Each row of a before or after table is a point. One or more steps were done to the points. Then noise was added and the rows were shuffled. The steps act on columns, c1 being the first. Write out the steps. A step turns or swaps two columns, mirrors them in a line or flattens them onto one, adds a multiple of one to another, or multiplies or shifts one. Angles are multiples of 10 degrees, from the lower column toward the higher: turns from -170 to 170, lines from 10 to 170 but not 90. Use the fewest steps. Two steps may share a column if one is a turn and the other turns, adds or multiplies; they go together, in the order done. Otherwise the lowest column goes first.

Before (13 x 3):
[[-21 -47  25]
 [ -8  18   0]
 [ 44  54  56]
 [ 62 -41   6]
 [-43 -37  11]
 [-31  12  -3]
 [ 18  12 -49]
 [ 55  36 -39]
 [  0 -18 -31]
 [-18 -13 -26]
 [-43 -31  -1]
 [-10  -6 -29]
 [ 55   3  54]]
After (13 x 3):
[[ -1  19  23]
 [ 76 -24  30]
 [ 68 -43 -28]
 [ 11  20  31]
 [-34 -13  31]
 [ -7 -44  25]
 [  0   9 -17]
 [-35 -29  22]
 [ -8  12  25]
 [ 54 -23 -78]
 [ 65  51 -12]
 [-23   7  -9]
 [ 30  51  13]]
Steps: shift c1 by 10; mirror c2 and c3 in the line at 150 degrees

Before (14 x 8):
[[   6   15   -2   -1  -42  -16  -12  -15]
 [  16   10  -11    7   -6   22   16   18]
 [ -56    1   16  -19  -15   -3  -35   -8]
 [ -17   -4  -14    3    6   -1   -2  -31]
 [  10    5   19  -21   -5  -16   15    7]
 [  18   -5   12   14   -4  -14  -31   -3]
 [   9   45  -14   -8    8  -16  -28    1]
 [  26   -4  -19  -26    4  -11   11   13]
 [-121    3    6   -3    3  -22   11  -34]
 [  22    3  -16   32    0   -5    9   -5]
 [  20    8    6    0    3  -20   16   19]
 [  17   22   -7    0  -11  -18  -24   31]
 [  22   35  -16  -16    4  -17   -7   28]
 [  15  -10  -17  -11  -19  -28  -12   29]]
After (14 x 8):
[[   3   -3  -20   30   20   -4    3   -3]
 [ -18   -3   37  -22  -53   -1   16   -9]
 [ -13   -5    8    0   15  -19   26   33]
 [   6    8   -8  -14   22  -18   16   29]
 [   3  -25  -21  -27   22  -13    5   11]
 [  -7   40  -19    7   14   21   -5   20]
 [   4   -7  -10    1  -16    0    8  -28]
 [   2  -22   -4    0   24  -19  -18   20]
 [   8   19    5   -8    7  -16   28   -1]
 [  -4  -18    5  -21   10  -17  -24    7]
 [ -21  -55   -3  -13   16  -27   23   29]
 [  -1  -29   -4    0 -120  -21  -13  -34]
 [  -7  -24   30   13   18  -16   15   -2]
 [ -43   -9    5   -1    3  -17   12  -14]]
Steps: swap c1 and c5; add 1.5 times c6 to c2; mirror c3 and c7 in the line at 160 degrees

Before (11 x 12):
[[ -6  42  -4  34  -2  13  -7 -16   1  13  14 -18]
 [  7   9  -3 -19  12  -2 -14  22  29  16 -27 -31]
 [  8  -4  22  26 -14  24  -1  -9  -3 -22 -16 -15]
 [  8  11  11 -22  21 -12 -12   9  20  34 -16   6]
 [  0  15 -16  -7  23  -5 -10  31  12  10 -32   7]
 [ -5  23  -7  40  -7  -8  12  -6  17   2  35  -9]
 [  3  -3  -8  12  40 -18 -20   9  14  26 -13 -10]
 [ 16  -2   2   2  -4  30  -5  -4 -17 -24   8 -20]
 [  7   0 -25  -7  13  -1 -20   1  31  23 -23   3]
 [ -8  -9   3  22  -7  40  19  -3 -13  -2   1 -20]
 [  4  -4  11  22 -13  32 -18  17  -1   0   7 -11]]
After (11 x 12):
[[ 11   6  -9  14 119  20 -60  -5   5  28  -8   1]
 [-13  -8   3  22 -23 -26 -20  -6   0  -3   1  37]
 [ 29   2 -26  -5  41  -4 -61  -1   8  20 -16  -5]
 [ -2   9  -5  37  -8  -1 -46  44   6  14  10  22]
 [ 15   4  -5  41 -21  13 -31  22  13   3  24   5]
 [ -7  -2  -1   2 -14 -17 -44   2 -24 -25   5  30]
 [ 10  34 -15  -8  73   1 -51  -2   5   9 -22 -10]
 [  2  13   9  22 -39 -20 -55 -12  -3   0   5  25]
 [ 26  23  -3 -18  36  17 -54   0   9  18 -19  26]
 [  3  -9  24  27 -43 -12 -39   0  -8 -24 -12  27]
 [ 24  13  11 -22  64   8 -54   4   4  36 -10  -9]]
Steps: turn c1 and c9 by -60 degrees; mirror c2 and c8 in the line at 30 degrees; multiply c5 by 3; turn c6 and c12 by 150 degrees; shift c7 by -40; multiply c11 by 0.7

Before (11 x 24):
[[ 24 -15  -4  22 -68 -35  18   0   8   1 -45  47  41  72  59 -62   5 -23
   -2 -62  40  -6 -32 -41]
 [ 54  13 -17  14  -9  55  -2 -23  31  75 -42 -22  -5 -46 -13 -49  21 -32
  -58  19  29  41  41 -10]
 [ 61  11  12 -22  26  15  48 -28 -50  37 -13 -18 -55 -72 -55 -15  33  -6
   21  -8 -22   8  50  53]
 [  1  10 -26  57  10  11 -17 -26  -4  -6  39 -33  18 -39 -40 -37 -28   3
  -74 -41  13  38  45   9]
 [  4  -9  46 -28  19 -15  -8 -19  77 -25 -18 -40  57 -17  32  43 -42  30
  -31  30  -4  15  54  -6]
 [-46 -22 -10  21  13   8  77  -9   9 -14 -26  12   8  29 -27 -44 -58 -67
  -60  -1 -28   6  16   0]
 [-76 -19  17  30 -36  17 -42 -26 -28  39  30 -34  14  16  23  28  20 -13
  -31  20  54   1  -8  31]
 [-71 -35 -17 -85 -32  55 -26   5   2   5 -46   1  30  24 -27 -59 -54   1
  -59  10  24  41  -3  14]
 [-12 -11 -17  -2  43 -43  13 -40  -1  -5  -5 -20  -1 -35   2  -3 -24  63
   20  -3  19  43  54 -32]
 [ 20  52  -2  21 -37  20 -52  14   7 -23 -25   5 -33  45  23 -37 -51   0
   14   7 -21 -34  15  15]
 [ 15 -47 -10  15  19  38   8  -1  10   3   9 -41 -20  17  33 -52 -29  33
   32  23  -6  20   8  19]]
After (11 x 24):
[[  5  -9  51 -30   8 -16  -7 -20  -3 -31 -17 -39  56 -16  33  46 -47  34
  -81  32  -5  14  58  -7]
 [ 62  12  12 -21  37  13  50 -26   4  26 -17 -17 -53 -75 -55 -16  32  -7
   54  -7 -22   8  51  50]
 [-71 -36 -19 -83 -29  58 -25   7 -55  13 -49   2  30  25 -25 -58 -54   3
  -19   9  22  41  -1  15]
 [-14 -13 -20  -2  37 -42  14 -41  22 -20  -7 -23   0 -34   1  -2 -25  62
    6  -3  18  42  53 -34]
 [ 54  14 -16  15  17  57   0 -26 -45  73 -44 -22  -7 -47 -12 -48  21 -31
  -50  21  26  40  39 -10]
 [  0   7 -25  58   7  12 -17 -28 -65  -6  36 -36  18 -41 -39 -37 -30   1
  -21 -40  15  38  48   6]
 [ 24 -14  -5  21 -64 -35  17   0  -2  23 -46  45  44  73  60 -67   5 -25
   -9 -61  40  -3 -31 -42]
 [-46 -23 -10  22   9   9  74 -10 -54 -16 -24  11   6  29 -26 -44 -59 -67
  -33  -3 -26   6  14   1]
 [ 17 -51  -9  15  18  40   9  -5  34  -6  10 -39 -24  16  31 -52 -30  32
    2  24  -8  22   6  20]
 [-75 -21  18  30 -20  18 -42 -28 -40  48  29 -33  12  11  24  31  21 -14
   13  20  54   0 -11  32]
 [ 20  51  -2  22 -43  21 -54  13  13 -11 -24   9 -34  44  20 -34 -52  -2
    0   5 -22 -35  15  14]]
Steps: turn c5 and c10 by -20 degrees; turn c9 and c19 by -70 degrees
